Rows are points. Each copy is the shape, with its points in the same order, turned, moved and blurred by noise. Say if it was mirrored as well.
In the rows, zero is written as 128.

Shape (8 x 2):
[[ 99 110]
 [ 89 126]
 [148 156]
 [140 119]
 [ 93 112]
 [ 84 129]
 [188 143]
 [ 78 132]]
Copy 1 (8 x 2):
[[ 85 131]
 [ 87 148]
 [153 138]
 [125 113]
 [ 82 136]
 [ 87 156]
 [177 103]
 [ 82 161]]
Copy 1 is: only turned
Copy 2 (8 x 2):
[[141  98]
 [157 107]
 [130 164]
 [116 129]
 [147  94]
 [166 101]
 [ 92 184]
 [171 101]]
Copy 2 is: mirrored

Shape (9 x 4):
[[144 190  92 127]
 [119 171 122 109]
 [104 175 102 109]
 [122 108 158 160]
 [121 102 132 152]
 [152 193 116 103]
 [139 114 131 181]
 [141 175 106  95]
 [112 144 149 160]]
Copy 1 (9 x 4):
[[150 149 126  54]
 [133 164 135  91]
 [118 168 134  77]
 [131 112  88 156]
 [114 107 101 136]
 [163 158 152  69]
 [137  95  75 124]
 [141 152 156  80]
 [140 148  90 130]]
Copy 1 is: only turned
Copy 2 (9 x 4):
[[ 87 179 173 154]
 [ 90 135 156 129]
 [ 72 139 154 136]
 [154 139  99 123]
 [145 140 102 148]
 [ 91 160 197 129]
 [157 171  98 145]
 [ 99 148 184 153]
 [119 156 108 104]]
Copy 2 is: mirrored
Copy 3 (9 x 4):
[[176 169  98 118]
 [145 151 116  95]
 [150 142  93  90]
 [ 73 151 139 146]
 [ 94 129 123 153]
 [179 170 129  98]
 [ 95 160 118 174]
 [174 147 123 100]
 [ 92 173 116 128]]
Copy 3 is: only turned
Copy 4 (9 x 4):
[[184 164 111 146]
 [155 136  93 129]
 [153 161  95 120]
 [ 99  99 117 180]
 [102 115 139 158]
 [199 139  96 134]
 [113 119 141 198]
 [180 140 108 120]
 [116 127  95 176]]
Copy 4 is: mirrored

Shape (12 x 8):
[[130 132 140  71 113 102 144 170]
 [109 178 114 144  73 132  62 139]
 [ 93 127 157 150 115 188 109 142]
 [102 115 135 133 111 183 121 120]
 [120 137 163 115 129  87 151 188]
 [120 129 122  84 168  66 153 160]
 [116 157 151 121 116 145 134 125]
 [140 146 157  87 159 102 114 152]
 [ 68 139 148 121  82 126  68 146]
 [112 125 126 136 135 186 122 160]
 [123 122 139 132  81 131  66 141]
 [116 111 143 166 120 175 131 117]]
Copy 1 (12 x 8):
[[183 114 151 116 149  86 169 119]
 [192 146  80 104 122 105  84 163]
 [146 195  95 109 103 137 139 118]
 [154 166 114 100 116 162 134 104]
 [135 132 135 123 150  73 192 142]
 [129  86 142 139 178  77 165  98]
 [151 171 138 109 140 112 124 118]
 [158 129 146 160 147  80 147 101]
 [161 133  81  86  83  88 112 139]
 [156 179  86 120 142 149 151 117]
 [172 126 105 119  88 123 121 160]
 [126 179 117 107 125 167 140 133]]
Copy 1 is: mirrored
Copy 2 (12 x 8):
[[170 142 178 140 181 157 108 117]
 [101  65 156 146 131 128  49 140]
 [ 96  89 154 184 118 170 124  87]
 [ 97 103 164 149 110 158 132  78]
 [176 137 143 168 186 156 124 137]
 [173 186 136 143 195 118 113 123]
 [130  97 156 156 153 130 123  94]
 [170 142 135 155 183 127  94  87]
 [123  97 180 192 118 125  68 129]
 [ 89 119 143 158 141 184 117  91]
 [139  92 154 151 100 150  67 115]
 [101 100 132 147 106 155 148  89]]
Copy 2 is: mirrored

Shape (17 x 11):
[[ 96 115 150 110 147 113  88 139 135 140 105]
 [142 208 111 167 118 155 136 166 155 103 135]
 [125 111 106 106 181 115 138 143 112 172 124]
 [130 190 135 109 184 139 134 166 162 104 114]
 [141 124 140 145 107 129 124  71 124 115 201]
 [142 128 109 105 131 147 132 162 127 100 133]
 [132 102 150 113 113 148 116 153 155 106 119]
 [126 144 150 102 111 129 165 135 149 108 144]
 [144 136 153 104 132 141 123 162 145 171 123]
 [119 120 148 144 171 143 153 169 160 146 126]
 [139 108 154 103 146 161  82  77 162 188 149]
 [145 123 117 102 121 160 155 153 131 103 135]
 [124 126 100 118 114 125 152 112 155 101 117]
 [134 104 157 149 218 136 147  39 140 110 148]
 [ 61 116 110 152 137 138 146  23  45 113 100]
 [ 31 101 102 108 119 152 128 152 111 168 149]
 [ 85 110 149  97 177 146 124 149 113 145 103]]
Copy 1 (17 x 11):
[[109 138 162 161 161 109  94  85 125 120  93]
 [149 210 115 165  69 117 126 155 133 107 111]
 [125 152 116 169 208  98 128 112 137 136 128]
 [157 184 110 202 123  82 108 120 157  96  81]
 [163 127 144 103 127 174 180 103 152 113 117]
 [125 140  97 141 139 109 119 151 136 107  92]
 [114 110 121 156 122 134 102 131 129 123  79]
 [156 126 125 147 111 110 128 133 166 142  87]
 [146 153 109 170 151 130  90 110 122 161  95]
 [128 154 132 211 155 135 114 142 155 136 104]
 [142 139 127 160 168 173 152  48  98 150  75]
 [137 129  95 145 132 112 131 160 138 124  88]
 [110 123 120 148 108  95 160 125 146 127 106]
 [171 103 155 206 172 143 208  82 150  73 116]
 [142 107 228 124 169  69 221 125  86 102 130]
 [ 83 168 184 122 195 109 138 151 139 171  67]
 [128 135 160 182 195  94 107 124 124 126  76]]
Copy 1 is: only turned
Copy 2 (17 x 11):
[[ 88 136 119 143  90 114 106 164 126 101 108]
 [144 167  99 195 153 174 166  93 139 120 129]
 [ 97 141 125 123 108 123 120 163 137 171  73]
 [ 91 171  96 136 153 157 172 126 174 126 124]
 [130 119 141 171  79 119 108  68 124 173 185]
 [155 126  98 126 135 143 122 137 147 138 128]
 [143 105 136 135 114 141 116 135 154 101 129]
 [132 119 141 130 107 141 170 116 136 134 158]
 [131 158 164 154 107 134 135 160 156 124 101]
 [ 91 123 148 145 137 175 140 146 157 144  99]
 [105 184 186 141  60 115  78 112 169 145 118]
 [155 120 130 124 144 149 130 125 144 144 131]
 [122 121 115 118 124 122 146  91 115 129 116]
 [ 34 127 163 134 146  94  85  74 163 179 151]
 [ 59 143 135 110 135  88  76 103   9 157 163]
 [104 139 125  96  60 191 111 176  78 141 112]
 [ 83 150 136 107 124 137 108 177 133 126 116]]
Copy 2 is: only turned
Copy 3 (17 x 11):
[[ 92 100 105 107 170 148 116 128 133 152 130]
 [158 203 142 135 143 159 163 181 158 182 112]
 [142  80  96 134 123 114 110 153 164 135 132]
 [192 136 121 122 186 161 125 177 145 178 113]
 [120 185 126 175 128 107 150 105  93 103 134]
 [165 133 148 126 142 147 146 122 160 142 137]
 [126 115 168 110 157 140 149 105 125 161 131]
 [158 149 142 133 176  98 155 116 142 155 130]
 [142 117 135 116 135 122 116 151 124 187 156]
 [141  95 126 134 149 125 164 178 133 178 119]
 [111 110  97 165 124 142 109 109  66 175 158]
 [177 141 146 121 133 127 160 115 148 142 139]
 [147 152 125 135 144 126 145  98 157 166 103]
 [163 121  66 163 137 119 146 117  49 110  60]
 [117 167   8  85 120 113 162  81 138  77  99]
 [ 91  92  68 130 146 123 197 122 184 139 192]
 [138  70  89  93 159 136 141 141 135 140 151]]
Copy 3 is: only turned

Shape (18 x 12):
[[119 156 127 124 161 133 129 104  16 151 160 151]
 [112 137 109 129 119 159 143 122 130  57 147 139]
 [147 137 128  94 112  83 101 168 118 155 138 144]
 [151 107  86 127 163 118 142 109 105  89  97 128]
 [139 111 121 103 144 104  88 128 117 109 135 107]
 [141 125 120 110  89  54 145 162 158 103  97 154]
 [139 103 123 125  75 132 115 133 120 155 159 173]
 [100 117 119 102 152 110 114  85 149 149  96 176]
 [152 126 173 195 138 148 122  99  70 144 122 134]
 [120  80 151 157 132 164  75 152 133 131 131 136]
 [137 133 110 191 104 119 122 137 122 123 171 184]
 [135  99 173 140 146 109 139 116 169 172 179 100]
 [134 108 161  98 109 119 156 173 130 123 161  96]
 [194 142 164  82  81 158 130 119 115 129 172 218]
 [148 123 173 130 141 148 171 162 118 105 116 133]
 [133  81 133  77 136 122 109 119 147 102 103 186]
 [153  80 196 147 121 136 159 112 135  93  97 128]
 [ 96 151  60 116 110 137 111 167  98 120 106 120]]
Copy 1 (18 x 12):
[[118  89  78 129 175 102  79  74  75 100  95  94]
 [ 87 106 181 139 113 141 134  96 115  99 124 139]
 [107  77  85 140 119  71 121  98 127 162 163 159]
 [128 108 164 123 161  84 161 123  82 102 130 147]
 [139 104 134 158 127  72 112 120 125 120 144 157]
 [100  80 125 147 106  95 189 107 107 158 209 162]
 [133  57 104 122 116 143 134  96 143 161 127 144]
 [103  65 124 159 162  87 167 160 146 141 129 102]
 [150 136  80 139 147 153 118 144  66 141  92 126]
 [132 105 107 130 105 133 115 174 146 121 105 178]
 [105  55 128 132 136 178 110 117  90 158 138 157]
 [139 147 106 154 177 139 110 129 178 170 163 149]
 [115 147 103 125 119 117 131  81 158 126 174 171]
 [ 91  68  92 164 125 136 165  40 135 181  70 166]
 [ 91 154 103 121 135 130 165 109 113 115 125 168]
 [113  64 128 165 136  87 196 131 153 113 117 163]
 [145 159 110 157 129 151 200 133 119 117 130 160]
 [ 93  75 151  83  87  73 105 118  99 113 152 121]]
Copy 1 is: mirrored
Copy 2 (18 x 12):
[[174 112  77 120 193  85  96 155  89 120 115 117]
 [116 152 100 164 131 155 171 128 112  87 130  89]
 [161 169 151 124 145  84 162 143 159 147 100 153]
 [146 156 127 152 121 105 109 115 128  66 170 120]
 [152 164 158 135 130 118 116 151 156  94 108 122]
 [160 180 159 154  81  92 199 102 143 115 125 160]
 [166 146 139 117 174 139 194 159 136 128 147 157]
 [161  98 171 132 159 107 157  86 150  71 122 139]
 [154 109  83  76 133 156 102 126 108 122 143 157]
 [103 140 157  82 153 173 141 148 136 100 125 150]
 [136 152  75 123 159 139 187 141 133  99 135 184]
 [159 123 156 169 152 192 117 126 155 142  99 191]
 [140 174 160 168 124 152 142 147 114 172 106 141]
 [200 182 113 102 207 148 202  96 138 159 150 103]
 [120 164 133 134 119 146 130  90  93 153 136 129]
 [163 166 192 124 152 123 166  86 133  78 140 119]
 [155 150 153 120  94 191 129  82  94 117 151 139]
 [ 92 130 130 142 125  67 166 178 140 108 135 105]]
Copy 2 is: mirrored
